Rows are points. To make a cloud, some directions were put in groups of two or more. Within a group, all points are equally far from the middle, so they leave a hole (a ring in 2 directions, a hollow ball in 3). The other directions are filled evenly. Then the cloud was stretched, turned, moved and blurred a little. How many holes are there, and how many directions does each take, smallest first?

Cloud:
[[  5 -57]
 [ 13 -53]
 [-57 -13]
 [ -2  44]
 [-60   0]
 [ 33 -12]
 [  6  39]
 [-39  46]
 [ 32 -22]
 [ 27  11]
 [ 29 -36]
 [ 33 -10]
 [ 23 -45]
 [ 33 -18]
 [ 32  -5]]
Holes: 1 (2)

Cloud:
[[ 48 -30   7]
 [ 45 -51  -7]
 [ -8 -51  20]
 [-25 -59  -9]
 [ 30  -4  19]
 [  6 -50 -59]
 [-60 -32 -27]
 [ 14   8  23]
 [-31  28  28]
 [-57  33  26]
 [-39  23 -21]
 [-27 -50 -35]
 [-37  -7 -46]
 [-20  24  26]
 [-15 -59 -14]
 [ 10  28  -4]
 [ 35  12   4]
 [-56  14 -23]
 [-39  21 -25]
 [-17 -50  27]]
Holes: 1 (2)

Cloud (22 x 3):
[[ 30  22  -4]
 [-34 -20 -21]
 [ -1 -25 -35]
 [ 26 -41 -29]
 [  3 -28 -33]
 [ 34 -43  23]
 [-34 -11  19]
 [  4  25  15]
 [ 23  21   8]
 [-32 -12 -35]
 [-29   5 -46]
 [ -6 -14  26]
 [ 31 -31  29]
 [ -3  -1 -45]
 [-28 -11  22]
 [ -2  18 -42]
 [  1  20 -39]
 [ 60   0 -29]
 [-38 -15  12]
 [ -9  18  24]
 [ 45 -24  32]
 [ -1 -37 -15]]
Holes: 1 (2)

Cloud, 26 rows:
[[-53 -29 -41 -22]
 [ -2 -49  -1  19]
 [ -7 -50 -16  -3]
 [-14 -18 -12  50]
 [-10 -50 -23  -9]
 [ -3 -46   2  30]
 [-27  16 -38  -4]
 [-40  -5   1 -18]
 [-26  12  13   2]
 [-35  -1  -7 -29]
 [  6 -36  19   0]
 [-13   2 -15  44]
 [  4 -28 -50   0]
 [-25 -14 -20  42]
 [-40  -9 -42  17]
 [-50 -32 -43 -29]
 [-35 -14 -28  32]
 [-44 -20   6   9]
 [-39 -26 -23 -39]
 [-34   3 -60  -9]
 [-28   9  13   0]
 [  6 -28  11 -14]
 [ 19  -9 -29   3]
 [ -7 -42  15  37]
 [-45 -12 -50   6]
 [ 19 -14 -26  18]]
Holes: 2 (2, 2)

Cloud (29 x 4):
[[ 41 -30 -11 -10]
 [-21 -14  10 -54]
 [-28 -18  20 -60]
 [ -1 -12  38  -3]
 [-33 -44  21  -5]
 [-15   4  15   0]
 [-33 -42  24   1]
 [ 13 -21 -12  53]
 [ -4 -36 -18 -24]
 [ 45 -25   3   5]
 [  3  -3  -5  -9]
 [ 10 -22 -14 -38]
 [  6 -45 -28 -23]
 [ 42 -18 -16  -9]
 [  4 -29  29 -16]
 [ 35 -40  25 -12]
 [ 30 -46 -11   6]
 [-52 -25 -14 -20]
 [ 11 -27  53 -24]
 [-28 -17   9  33]
 [ -8  14 -32  18]
 [-18  15  11  15]
 [ -6   6 -17 -25]
 [ -8  29  10 -16]
 [-28   7  19  31]
 [ 23  -9   9 -32]
 [ -1 -12 -19 -45]
 [ 28   5  -4 -13]
 [-23   9 -50  21]]
Holes: 0

Cloud, 57 rows:
[[ -6 -16  -9 -31   4 -23]
 [ 23  -4   2  21  22  12]
 [-60 -25  12 -14   9   8]
 [ -3 -37 -17  -7  19 -10]
 [ 27  -7 -15  -4  -1 -29]
 [-21  16  -9 -19  -4 -25]
 [-19  25 -10 -11 -20  21]
 [  1 -27   5  35   3   2]
 [  7 -10  -7  31  28  -8]
 [ -5  23  -1  28 -16 -13]
 [  9  30  28 -28   4 -18]
 [-42  15   4 -26 -27  25]
 [-18 -53  -5  10 -21  22]
 [  8  13 -10 -13  -5  41]
 [-12  16 -13  -1  -3   1]
 [ 19 -20 -36  17  -9  14]
 [  4 -21 -25 -26 -26 -17]
 [-10  -4  15 -28  13   6]
 [-14   8 -10  14 -33  27]
 [  2 -35 -46  15   6  -1]
 [ 19 -20 -20 -28   9  -6]
 [-11 -10   9 -29  15 -23]
 [-45  -4  -5 -37   0 -14]
 [ 17 -13 -16  15 -11   0]
 [-26 -19   7  15 -20  13]
 [ 22 -25 -15  18  -1  10]
 [-29 -26 -10 -11 -14  -6]
 [  2   4   0   7 -13  -3]
 [ 15  34 -12  -7 -13 -20]
 [-16   2  20  -9  13   5]
 [-16  18   5  12 -13 -24]
 [  8  -6 -12  30  23 -22]
 [ 12   5 -27 -22  -4  -1]
 [ -5 -32 -18  -8 -31  28]
 [-43 -18 -10   0  -9  20]
 [-25 -18 -10  -7 -15 -42]
 [ 22   1 -40  16   8 -18]
 [ -3  -3  11   8 -13  16]
 [ 31 -12   5  -1  13 -36]
 [  0  -3 -15 -33  25 -23]
 [  4 -13   5   8  -8 -24]
 [-21   3  16 -14  -8 -43]
 [ -7  48  13 -33  -4 -27]
 [ 23 -23 -15   8   0  16]
 [-23 -39  20  -2  -8   8]
 [-33   1   1 -42  -3 -27]
 [-11 -30  -4 -19  21  19]
 [-21  10  22 -23   6   9]
 [ -7 -20   8   9  -1  -7]
 [-24 -25  -6 -10 -12 -35]
 [-10 -24 -23 -25 -12  21]
 [-17 -12   0  23 -22  17]
 [-17 -17   5 -22   1  11]
 [  7  -9 -17  32  11 -19]
 [  7  25 -19 -31  16 -33]
 [ -4  -2  -4 -25 -23  24]
 [ 11  15  -8 -22  -1  30]]
Holes: 0

Cloud (53 x 6):
[[ -6 -20  -5 -14   5 -23]
 [  0 -11  16  -8  10  -2]
 [-15  23  59  18   0  18]
 [-14   5   5  -9  20  -4]
 [ -5 -37  28  -7  -7   7]
 [ 13   7 -13 -11 -13  13]
 [ -7   6 -28  21 -20 -23]
 [-23 -11  19  10  -5  29]
 [  1 -13   9 -15  34   7]
 [ -3 -16 -16  17 -12  -1]
 [  4 -17 -20   1   7  16]
 [ -4  -4  -6   8  13   8]
 [ -9 -11   8   9  -7   2]
 [ 10 -23 -37   1  -9 -10]
 [  9 -20   5  24 -11   8]
 [-18  -9   6  34  13   8]
 [  1  32   6   7  13  -1]
 [ 17 -19  16   1  19   7]
 [ 22  -3  -1  -2   8 -29]
 [-14  -9  18  23  10  28]
 [  3   4   9 -12  10 -11]
 [ -6   5 -22  10  -2   0]
 [-22  17  53   8  10  20]
 [ -3 -32  16  -8   2   5]
 [-17 -17 -24  26 -17 -16]
 [ -1  -3 -12   2  25  17]
 [  8  22  40   7   5  17]
 [ -6  11   1   4  17  -5]
 [ -6  -8   3  34   4   3]
 [ 14  -9  19   6  29  -6]
 [  7  -7 -13 -11 -30  18]
 [ -2 -12 -25  -5  16   4]
 [ -4  11  -8  -3  21   6]
 [-14   3  60   6  13  23]
 [-21  -2  24   6 -14  -6]
 [-32 -29  17   7 -28  14]
 [-19 -15 -16   7   9  -7]
 [ -1  -2   7  34  11 -14]
 [-13  10  35   7  -6  19]
 [-11 -17 -22  -2 -20  -2]
 [-24   3  16 -18  -9   5]
 [  5 -25 -18 -20   0 -10]
 [-23  -5  11 -14  -5  33]
 [-12  17   0  32 -20 -14]
 [-29  -9   5   1  21  -3]
 [  6  -7   2  21  13 -11]
 [ -2  -9  -1 -40   2  22]
 [  5   4  -1 -25  18 -12]
 [ -1   1  42   4  19  28]
 [  3 -32  42 -24  16  14]
 [-13 -36  12 -18  -5  20]
 [  6  -6  20   3 -28   8]
 [  8 -21   7  30  -4   9]]
Holes: 0

Cloud, 76 rows:
[[-18  11  18  -2 -36   1  11  25]
 [  8  -2 -27  32 -16 -16   9   1]
 [  0 -13  16  15 -47 -19 -10 -12]
 [ 12 -10  20 -26  18  11 -11  22]
 [ -8 -12   5  22  32 -39  -3  -2]
 [ -8  -1  22 -30   5 -25 -17  24]
 [ 21  -7  -4   5  -9  -5 -11 -60]
 [-13  -1  24 -19  -6  13 -39  25]
 [ 24 -33 -31  20 -16   3   1 -28]
 [ 18 -15  -9  23  -2  -3  14 -59]
 [ 29  20 -26   9   2  -9  -3  -8]
 [  5  10  12  -3 -24  22  -5  39]
 [-13   0  29 -21 -15  -2 -37  11]
 [ -6  21  13 -16  28 -33 -16  -5]
 [ -8  -2 -10 -20  -1  -2 -38  16]
 [  0 -23  17 -12  -3 -28 -38  21]
 [ -1  10  -1  24  -6 -17  -7  28]
 [-18 -15  18   8  18  -9  30  17]
 [ -3 -12  -6 -14   9 -11  18  13]
 [-12   7  -9   1 -10  14  37  12]
 [ 10  -6  27  29   4 -22  -4 -47]
 [-32   9   3  -2 -14  21  26  14]
 [ -9  -7  33  17  22 -13  22  21]
 [-21 -31  10  -4  32 -12  -9 -24]
 [  6  -5  -7  34  -9 -35  16 -20]
 [ -8 -16   5  39  31  -9   3  21]
 [-25 -22  38 -14  -5   2  -3  38]
 [ 25 -23   5  13 -31 -35 -26  -1]
 [-15   9  37   6 -11 -23 -21 -10]
 [-24  11 -14  11   7  -3  11  36]
 [  5   5   3   1  -1  -1  -9 -51]
 [ -1 -10 -26   8   3  -8  10 -39]
 [-31   1  20 -15  -1   2   0 -17]
 [ 22  11   9  26  19 -17  -3 -26]
 [ -6  17 -14  -6 -30  22  -1  40]
 [  3  -2   0  45 -23  18  12 -12]
 [-32  -3  16 -23 -12   6  -6  46]
 [-17 -19  33 -21  14 -21 -20 -19]
 [-11  -3  -6  21  12  19   6  40]
 [  1  19  36   0   2  19 -15  11]
 [ 32  -9  36   7  14 -14 -19 -19]
 [-32 -27  27   1  -4   4   5  27]
 [-25  -5  30  28   4 -23 -12  18]
 [-29   5  41 -19   0  -9 -35  16]
 [ 37  -6  30  17 -30  -3  -1  12]
 [ 33 -11  14  29 -32  -1   6  23]
 [ 14  -3  14  31   5 -25 -21 -38]
 [ 11 -18   7 -13   3  16 -19 -21]
 [-17 -26  -6   8  28  -7  23  14]
 [ 16   8  37   6 -40 -16 -20  -6]
 [ 21   5   4  20  18  15  -8  -4]
 [-21   3  -1 -30  -2  10  20   0]
 [-11 -21  -1 -25   8   6   0 -14]
 [  3   4  27  17  36   8 -11   1]
 [ -7   4  11   6   6  -3  28  26]
 [-14  -7  18  38 -12 -15  -9  18]
 [-30 -19  39 -14  15 -26   1   2]
 [  0  11  -1  26 -21  29  -2  19]
 [ 15  10  35  19 -40 -13  -6  11]
 [  3  10 -11  -9 -15 -22  24 -27]
 [  2   6  13  -4  -2 -28 -21  28]
 [-41 -16  24  -6  15 -20  -5  -3]
 [-17  24  -2 -31  18  10  13  45]
 [-41  16  40  -3  -2   3  -1  12]
 [ 14  -6  17  -3 -25  18  20 -12]
 [  8  -6  45  20 -28   2   7  -5]
 [ 17  29 -14  18  -1 -25  -7 -18]
 [-17   9   4  18  -5   5  15  45]
 [ -4  -1  19  28  24 -16   3 -30]
 [ -4  -3   9  37   3  -1  13 -32]
 [ 43 -17 -21  21 -18 -35 -14 -25]
 [-40  18  15  21   5  10   2  31]
 [  3  22  15   6  13 -34 -10  -6]
 [-17 -25  -3 -22   0   2 -21   6]
 [ 21  23   3   5  13   9 -11 -25]
 [ 25  -3 -16 -14 -35  -1 -23 -33]]
Holes: 1 (6)

Cloud:
[[ 11  19 -10 -13 -11   7   4  -4]
 [-14 -13  -8  20  -1  15  26  24]
 [-15 -32   4 -21 -10 -22  -8  11]
 [-24 -17  -4   2  14 -19  22   2]
 [  5   9  -8  -8  -6   1 -40  -9]
 [ -5  12 -15  30   8  -6 -26 -18]
 [  5  19 -11 -14  -2 -14   7   3]
 [  5   8  11 -13 -15  -9 -14  60]
 [-16 -15  -2 -10   9  40 -12  -2]
 [-15  26 -14   5  29   3  22 -13]
 [ -7   6   3 -34   9  28 -16   9]
 [-34  22 -13   0  -5   6   8   8]
 [ -8  33 -17  -6  -2 -10  11  -2]
 [-23  12 -10  10  21  26  20  -5]
 [ 14   6   3 -14  10   3   6  12]
 [ -7  -6   2   0  -1 -28 -13  27]
 [ -9   2  20 -19  -2  14   9  23]
 [  9   0 -14 -12  -4  16 -19  -4]
 [  8  17 -12  10  -1  19 -14 -39]
 [ 14 -30   3   1   3   4 -14 -10]
 [ -9  14  -1   4   8  -2   8  -4]
 [-21 -16   4  16  12   1   3 -11]
 [  4  33 -23 -20   4  -3   0  27]
 [-19  11  -3  -3  15  -6  16  -8]
 [ -2   5 -17   3   3  11 -21  14]
 [-11  16 -12 -26  16  15   5   8]
 [ -9 -12  -4  18   3 -12  21  -2]
 [ 17  24  -8  17   7 -21   4 -11]
 [  5 -18  14  14  16   5 -33   0]
 [ -7   8  11 -20  -5  13 -33   0]
 [ -3   2  15  -5  -6   1 -38   1]
 [-30  21  -5  -9   1  -2  12  -1]
 [  7   7  -8  31  20  16   5 -32]
 [ -7 -13  25  23  -1   4 -12   7]
 [-23  30   9 -11   8  -4   7  34]
 [ -6  19 -16   0  20   8  -6  -2]
 [-11  10  -1  10  10 -10   6  28]
 [-15  -5 -10  -4  13  17  19  -2]
 [-24 -31 -17  21   7 -10   8  -8]
 [  6   7 -11  -1   9  38   3   4]
 [ -9   1   3  21  -7  14  -1   2]
 [ -8  24   1  17  17 -22  -7 -11]
 [  7  30  -2   9  -4  -2 -31 -16]
 [-16 -19  -2  -7  -4 -18  20  18]
 [  5  27  19   0   9 -19 -12   6]
 [ -7  19 -16  -2  19  18  21  -2]
 [-10   5  -5  14  -8  19  13  10]
 [ -8  17 -23   0  -5  16  -9   7]
 [-14  17 -33  -9  25  -8  15 -15]
 [  0  -2  -8  -6   9 -11 -14 -19]
 [ -7   8  -8 -21   1   0  23  25]
 [-11 -13  -1 -26  -5   1  -3  31]
 [-19  18  -7 -18  18  23  32   2]
 [-18 -14   8  -8  -2 -26 -33  -6]
 [-23 -12  19  -7  -4  23 -20  26]
 [ -3  -1   8  20  -9 -10   0  22]
 [ -5  10  -6  -4 -12   1 -43 -10]
 [-26 -25  -8  28  16  12   4  -3]
 [  8  14  15 -11  -6  35 -25  -3]
 [  2  20  13  14  -8   3  -5  -2]
 [  8  25   6 -19   4  10  19  19]
 [-41  -3  -9  -9  11  -9  -5   3]
 [-29   0   1 -13   9  -1   8  15]
 [  7   4 -10   6  16 -15  29  21]
 [  0  -6  -7   5  14 -24  30   1]
 [-28  15   0  -8  10   9  26  21]
 [ -8 -14  19  17  -3   3 -20   8]
 [  4  -7   6   2   9  -5  20  25]
 [  3  11 -23 -11   9 -15   6  -1]
 [  2  -1  -1  38  14   4  -5 -40]
 [  2 -22   7   9 -11  -1  -3  38]
 [-21  -5  -9  22  11   9   1   6]
 [  8  -4 -11  18  -4 -23 -20   0]
 [ -8 -25   5  13   0  -2 -23 -11]
 [ -5  12  10 -21  10   4  -1  -1]
 [-13 -27  12   8  -1  -8   0   2]
 [  5  17 -12   4  -6   6  10 -17]
 [ -7 -36   4  18  13  -5  13  16]
 [ -4   9  18  17 -11  11   9  20]
 [-16 -33  11 -16  -1 -19   9  15]
 [ -5   8 -12  -5 -19   7 -26  17]
 [ -9  18  14  -3   1  -6  -5  45]
 [-18  16  -4   5  21 -19   5 -15]
 [-16 -24   0  -7  -9  -5  -8  22]
 [-20 -10 -24  -2  12  29   0 -11]
 [ -9  -4  15  -7 -11 -15   7  15]
 [ -9   9  -2  -2 -13 -14 -20  -4]
 [ -5   8 -27 -13  21 -17   5  -7]]
Holes: 0

Cloud (89 x 8):
[[-26 -42   7  18   0  13 -15 -15]
 [ -8  15 -16 -17  -9  29  11  38]
 [ -8  -3 -34  -5  -8 -51  -2 -10]
 [ 27 -14   4 -13 -11  49 -13   7]
 [-14 -25 -37  22   4 -38  -7  -9]
 [ -4  24  31   5  20  -6 -15  12]
 [ 10 -27  23   9 -15  -2  -4 -41]
 [ 18 -48  10   0  -4 -25   3  -7]
 [ -9 -16 -38  11 -17  39 -10  -3]
 [ 31 -22  16  26   2 -12   1 -21]
 [-17  30  -4  12  -2  -3 -29   6]
 [ 17  -3   4 -13 -17  48 -15  15]
 [ 34 -40   0  16 -17 -12   6  16]
 [-26  -4  19   2  -4  41 -22  -1]
 [-18  -1 -14 -33 -39   5  10  14]
 [  2  23 -11 -32 -23  -9   7  20]
 [-46 -20   3   2  -9  -7 -19  -1]
 [ -2 -29 -33 -30 -28  20   0   1]
 [-14  13 -17  43   0 -27  -5   1]
 [  4  16  -2  27   9  44  -3  10]
 [-23  33 -46  12 -11   8   4   0]
 [ -6   9  17   0 -24 -20 -18 -18]
 [  8   8 -34  25   8   8 -29   2]
 [ 17  16  14  -5  21 -19 -34 -14]
 [-13  19   4   3   5  36 -30  10]
 [ 17   9  28   8 -20 -13  -2 -25]
 [  5  30 -35 -21  -7 -13  -2  22]
 [  8 -26  24 -10 -21  15  -4 -40]
 [-33 -23   8  -8  -3  -2 -30  -9]
 [ -6  -9 -27  28 -14 -42  14  11]
 [-21  26   0 -37 -20   2   2   6]
 [  3  30  22  21   6  -3  -5  21]
 [  3  46 -15 -19  -2 -18   3  -2]
 [ 15   4   6 -13  16 -44   1 -13]
 [ 21 -24  12  -6   8 -32 -22 -27]
 [-32  -4  -5 -14 -33  16 -11 -32]
 [  2  13  21  -7   2  10   4 -41]
 [ 21  -3  -9  33  -3 -39  -3 -13]
 [  6  -7  21   5 -42  -1   4 -22]
 [ -6 -25   1 -31   0 -10 -26  10]
 [  3  32 -30  19  -3  33 -11  14]
 [ 17   8  12   0 -17 -31  -1  20]
 [-10 -20 -37  11   5  19  14  -9]
 [  2 -37 -36   5   7   5   3  30]
 [-51   5 -14   0 -12  29   5 -15]
 [ 17   6 -17  27 -11 -39   6  20]
 [-26   1   8  24  16  30 -19 -16]
 [ 17  42 -24   5   6  -3 -10 -23]
 [-37  18   6  -7 -19  12 -11 -36]
 [ -3  24 -32 -25   5 -17 -13  20]
 [ 21   8  12  -4   7 -33 -26 -18]
 [-17 -14  -1 -13  30 -11   0 -25]
 [ 19   3 -31 -14 -38  19  -5   7]
 [  4 -43 -12 -28  17  -6 -10  -7]
 [ 13  -5  -7  18 -15 -12  -2 -47]
 [ -9 -25   7 -18  -9  47  -9 -20]
 [-32  -7 -18   3 -19  14 -14 -40]
 [  1   0 -38   9  19 -43 -17  -4]
 [  0 -17   6 -40  -1  31   0  -5]
 [  9   6 -23  -3  20   8   2  43]
 [-10 -15 -35  14 -26 -36  12  19]
 [ -7   5 -14   5  -3 -56   1 -11]
 [ 14 -13  -9  -1 -16 -13  32  -8]
 [-32   5 -27 -28 -19   8  -3  23]
 [-28  -2  -6  -4  -2 -27 -30  -9]
 [-35  -5 -41  16 -19  -2  23   6]
 [ -3  30   9 -10 -35   3  18  -8]
 [-36 -38 -22  11  11   1  -9   9]
 [  0 -26 -28  -9  22  18   3   6]
 [  7  38 -28  19  -8  20 -14  11]
 [-17  14 -38  16 -14  16 -19 -13]
 [  5 -23 -30   6 -28  -5  30  -9]
 [ -9 -33 -26 -16  -8 -12 -21  16]
 [-15  20 -37  -1  35  -8 -10   6]
 [-40   4  -2 -10   8  34   4 -10]
 [ 24  19  25  -9  -7  16  10 -19]
 [ 22   7 -12 -30   9  32 -21 -10]
 [-21  12   7  15 -28  33  21  -1]
 [-17  26 -44  -3 -21 -20   5 -11]
 [ 15  12 -25 -31 -17   6   3  29]
 [ 11 -17   9 -24   4 -24 -30  -7]
 [-14  -9 -60  -2 -19  -4   4  -1]
 [ 29  24 -14   8  -6 -14 -21 -23]
 [-18   1 -20  19  33   2  -3  26]
 [ -6  39   5 -18  -5 -11  15  10]
 [  3 -52 -20   3 -18  -4  -1  26]
 [-17 -22 -52 -11 -25   4   5  12]
 [-18 -12  -5  21  27  21 -25  13]
 [ 16  14 -36  -9 -21 -23   7 -21]]
Holes: 2 (2, 6)

Cloud, 104 rows:
[[ 14  42  11   8  -8 -23 -22 -15  29]
 [ 15  -1 -27 -23  -5  -4 -54  14  -9]
 [-23   7  21 -36  30   5  -4 -12 -16]
 [ 35  15  20  14  18 -35 -10 -28  17]
 [  9 -28  -9  -6  23   5  20 -23  13]
 [-20 -34 -17   5  26  -1 -26  24  32]
 [  2   6  33 -19 -14  14  22   5  20]
 [ 20  10 -10  29  31 -19 -27  11   8]
 [-32   7   4 -34  26  -6 -18  -3  50]
 [ 20   5  -3  21  19  11  -3  10 -24]
 [ 27  12  28 -18  11 -25   9  29   9]
 [ 24 -10 -18   3   7 -49 -45 -24  27]
 [  2  25  20   5  15 -35 -33  23  -2]
 [ 26  12  -3  -8   7 -17   2  49  15]
 [ 18  11 -15  -4  -2 -26 -10 -40  13]
 [ -3   3  14  20   2 -51  12  19 -15]
 [-10  14  10 -30  22  -3 -10 -28 -13]
 [ 44  17   4  26  -4 -46   7 -22 -22]
 [ 18  35  43   7  -3 -27  14  -1 -26]
 [ 20  20 -39   3   0 -47  -7  -2   1]
 [-13 -16 -22 -23  29   9  -7  28  56]
 [ -1 -10  -9   7  33 -10  17 -27  -9]
 [  0 -35   9 -15   8   3 -34  22  18]
 [ 12  28  21   8  12 -19  -6  -8  51]
 [-24   2  -9   3  24 -22   3 -30 -29]
 [-24  -8  -2  -4  -4 -34 -14 -13  29]
 [ 21 -20   2  -7  31   8 -31   2  -7]
 [-38 -16   2 -13   9   8  24  14  33]
 [ 55  30 -14  11 -17 -34  12   2 -12]
 [-25 -15 -45 -23   1  13  -7  17   6]
 [ 10  33 -23  19  17   3 -21  23  29]
 [-47  10  -1 -11  22  -1 -16   4 -29]
 [-13 -24 -34  -4  19   4  15  -2  17]
 [ 23  25  30 -11  35 -17 -18   5   9]
 [  6  43  10 -41 -11 -15 -44   7  14]
 [-38  27  -7 -17  16  25   7  31  15]
 [-21  15 -27   9  -7   7 -29 -16 -11]
 [ -2  -5 -23   3   6  20   8 -19  10]
 [-18 -28   6  -5   7  12  32  26  11]
 [ 23  24  -9  34  24 -40  -7  27  -2]
 [ -2  10  -2 -17   4   5  13 -14 -42]
 [-23  -3   7 -19  34  15 -22 -17  -7]
 [ 10  38   6  -2  19 -27  17  53 -10]
 [  9  19   1  37   3 -41  -3  26  -2]
 [ -1  23 -20  22  -5 -36 -38  15   4]
 [ 16   6  -7  15 -20 -19 -11 -23 -28]
 [  5  17   4  32  -1 -53  10  27 -21]
 [-12 -17  16  -3  19 -48  -5 -12  22]
 [  9  -1   2  32  32 -38 -15  28   1]
 [ -2   7 -16   7  31 -53 -38  18 -17]
 [-16  -7  16 -28  45  -1   8  29  31]
 [-21   4 -19  -1  20  -8  50  38 -18]
 [ 25  27  28   2   6 -40 -38 -15 -17]
 [ 37  25   1  -8   0 -26 -30 -28  12]
 [-40  23   1 -32   0  22  17  23  24]
 [-13  14  -4 -15 -16 -44  -5   8   2]
 [-28 -26  -5 -39   9  32  -6  18  24]
 [ -6  -4   4  -3  -1 -39 -33  24   8]
 [-27  36  12 -27 -10 -14  -6  -1  21]
 [ -6  24  -4  -2  19 -52  -7 -13  -6]
 [ -5  22   2   2   7 -30 -45  18  23]
 [ 10  39 -31  12   2 -26  17   1  13]
 [  0  12 -20  -7  15 -33  -7 -39 -13]
 [-14 -28 -19 -14  -5  18  -3   9   9]
 [ -7  -5  15 -13 -17   5  29  17  31]
 [-32   8   1 -17  43  -2 -14   4 -12]
 [ 16  21   4  -5   6   4 -29  24 -30]
 [ 14   5  -5   9  -7 -39  20  13  20]
 [ -3 -10 -29  21  11  20  15  -3  18]
 [-33  -5  12  17  18   7  19  26  11]
 [ 37  -1 -19   6  10 -60 -32 -23 -11]
 [-11 -18  18  18   6 -17  25  32  -1]
 [ -5  38 -17 -18   2 -21 -12  41  14]
 [ -4  -7  12   1   1 -41 -20  27  -8]
 [ 42 -11   1 -10  34 -37 -43 -26   3]
 [-12  13  -2 -17  30 -18 -26   3  52]
 [  8   3 -33  24  20  -4  -7  37  30]
 [ 13  14  38  -5   2 -19   3  30  32]
 [ 29  -4  20 -28  18 -18   0 -19   4]
 [  7  -3 -42  16  23 -23 -32  11  -7]
 [  1  13 -13  -5  -6 -29 -20 -48   5]
 [  6 -10  -2 -19  27  10   8  46  -7]
 [  8 -15  18 -18   9  15  20 -18   8]
 [  1  -2  18   4   7  17  10 -28  18]
 [ -2  -5   3  29  17 -42 -32  -3  -5]
 [ -2   5 -23 -11  19 -11  34  35   3]
 [ 21 -13 -12 -36  16 -13 -18  -4  23]
 [ 38   0   1  -9  12 -12  -5  39  13]
 [  4  12 -36 -24   0 -22 -20  25  23]
 [  0  19  19 -40  23 -10 -35  16  19]
 [-19  29   7 -11  32  14  16  30   2]
 [-24  -9 -27  13  -3 -23 -11 -22 -13]
 [  2 -20 -15   7   9  -1  18 -24   6]
 [ 50   3 -17  15  -1 -25 -15  19  -5]
 [ 44  -5   3  -1   6 -43 -44 -15 -22]
 [ 37   2 -28   8  22   1   1  16  -7]
 [  4   8  -7  18   8 -49  35   0 -10]
 [ 17   0  33 -13  11  13 -33  32  36]
 [  0 -14  17 -10   1  30  -4   5   4]
 [-11  -5 -26  11   0 -29   7 -29 -28]
 [ -7  31  -1 -15  14   9 -45  19  -6]
 [ -8  18  12 -17  -1 -25 -48  25  18]
 [ 28  16 -47  25   0 -11 -20  19  -8]
 [-10  12  42 -17  20  -5   6 -19  20]]
Holes: 2 (3, 3)
